Rows are points. Any point is a mix of the corners, with weights that add up to 1. It lies inside the corners' shape when no weight is negative. Say inside or outside, and name the corners with a negative weight.

Corners:
(1): [-29 -31]
(2): [58 35]
(3): [-14   1]
Points:
[49 30] => inside
[-12   0] => inside
[-39 -29] => outside (2)
[-21 -19] => inside
[-34 -20] => outside (2)
[-11  -1] => inside
[1 1] => inside
[-21 -17] => inside
[47 33] => outside (1)

Corners:
(1): [21 17 44 58]
(2): [-16 -14  35  -5]
(3): [ 46 -60 -50  15]
(4): [-23   6  13  41]
(5): [-29  56 -11 -46]
Points:
[ 11 -14 -19   1] => inside
[-24  25  25   8] => outside (3)
[ 6 17 -8  7] => outside (2)
[14 -1  2 18] => inside
[19 -2 37 55] => outside (5)
[-12  26  32  12] => outside (3)
[27 -4 20 35] => outside (4)

Corners:
(1): [ 61  -9  15 -10  24  11  24  10]
(2): [-35 -44 -37 -35 -22 -72  20 -36]
(3): [ 26  21 -25   9   1  18  16  49]
(4): [ 58   4 -15 -18   1  62 -16  -2]
(5): [ 15  24 -35   6  52   2  15   3]
(6): [ 32  52   6  -8  -3  32 -48  15]
(7): [-13 -41  -6 -24  34   8  17  -7]
(8): [-43 -28 -21 -31 -63 -57  70 -59]
(9): [-19 -40 -18  11 -31 -19 -26 -37]
Points:
[  9   1 -21  -3  -7  -6   6 -11] => outside (7)
[  8 -12 -19 -15 -15  12  -2  -3] => outside (1, 5)
[ -8 -33 -27 -19 -34   1  10 -28] => outside (1, 5, 6)
[ -8  -5  -2  -9 -30 -15  26 -10] => outside (2, 4, 5)

Corners:
(1): [ 32   2  -3  38 -17  80 -45  23  16]
(2): [ 45 -42   9   6 -53 -41  28  32 -34]
(3): [ 12 -12  63  -8  -6  18 -13 -33  25]
(4): [ 53  11 -13  48 -56 -59  66  48  -7]
(5): [ 11 -15  -4  11  38  -8   2 -23  -2]
(6): [  1 -15 -28 -11 -30 -44  17 -46 -12]
(7): [-48  16  11 -43   9  31  -4 -15 -19]
(8): [-11   2   2  12  -8  14 -52  27  60]
(9): [ -4  48  18 -11  10   5 -55 -16 -13]
(10): [-31 -39 -16   6 -47 -95  24 -37 -37]
Points:
[  0  -3  11  -6 -16 -17   0  -7  -5] => outside (1)
[ 16 -17  -6   9 -15 -13  14 -13 -11] => outside (8, 9)
[ 4 22 12  0  5 -7  7 -5 18] => outside (1, 2, 10)
[ 11 -11  15  -5 -24  14 -22  17   7] => outside (4, 5, 10)
[ 12 -10  15   5  -4  -1 -22 -11   4] => outside (4, 7)
[ 11  -2   1   6 -21 -17  13  -6 -12] => outside (8)
[  3  -9  15   7 -20 -11  -4  -7  -3] => outside (6)

Corners:
(1): [ 16   1  -3  22  -8   3  26   9 -29   0 -43  29]
(2): [ 13 -10 -26   1  14   6  13  -2 -32 -52  32 -30]
(3): [ 25 -29 -12  -3   0  20 -37  39 -35   1  33  -6]
(4): [-11  -8 -39  17 -53  53  -7 -51 -35  56  16  17]
(5): [-67 -31 -62 -10  42 -25  14  50 -50  -1  23 -56]
(6): [ 27  40 -19 -11  20  -1  23  39  15 -12 -26  12]
(7): [-41 -17  24 -11  14  -4 -29 -26  80 -61 -35  49]
(8): [  0   8 -15  10  17  52  -1  58  37 -71 -88  54]
(9): [ -7  60  19  -8  11 -39 -15 -29   3 -18  36  25]
(10): [-41   3  26 -14  36 -15  17  23  15 -28 -19  26]
(11): [-95 -17  16 -12  -2 -23 -10  26  -7   0 -14 -47]
(12): [-15 -29 -35  29 -31  39  -5  24  17 -10  -1  28]
(13): [  7 -28 -47 -10 -56  28 -27  20 -22  15  30  35]
Points:
[-16   4 -12  -1  18 -12   5   6 -12 -13  13   1] => outside (8, 11, 13)
[-51  -1   2  -7  21 -18   1  -9  21 -31   0 -10] => outside (1, 3, 8, 13)
[  3   5  -8  10 -17  17  -4  -2  -2  -7 -13  27] => outside (5, 10)
[  7   3 -13   1   1   5   0  17   0 -21  -4  26] => outside (4, 11)
[-20   0 -13   3  -1  11   3  10   1 -15 -15  16] => outside (3)
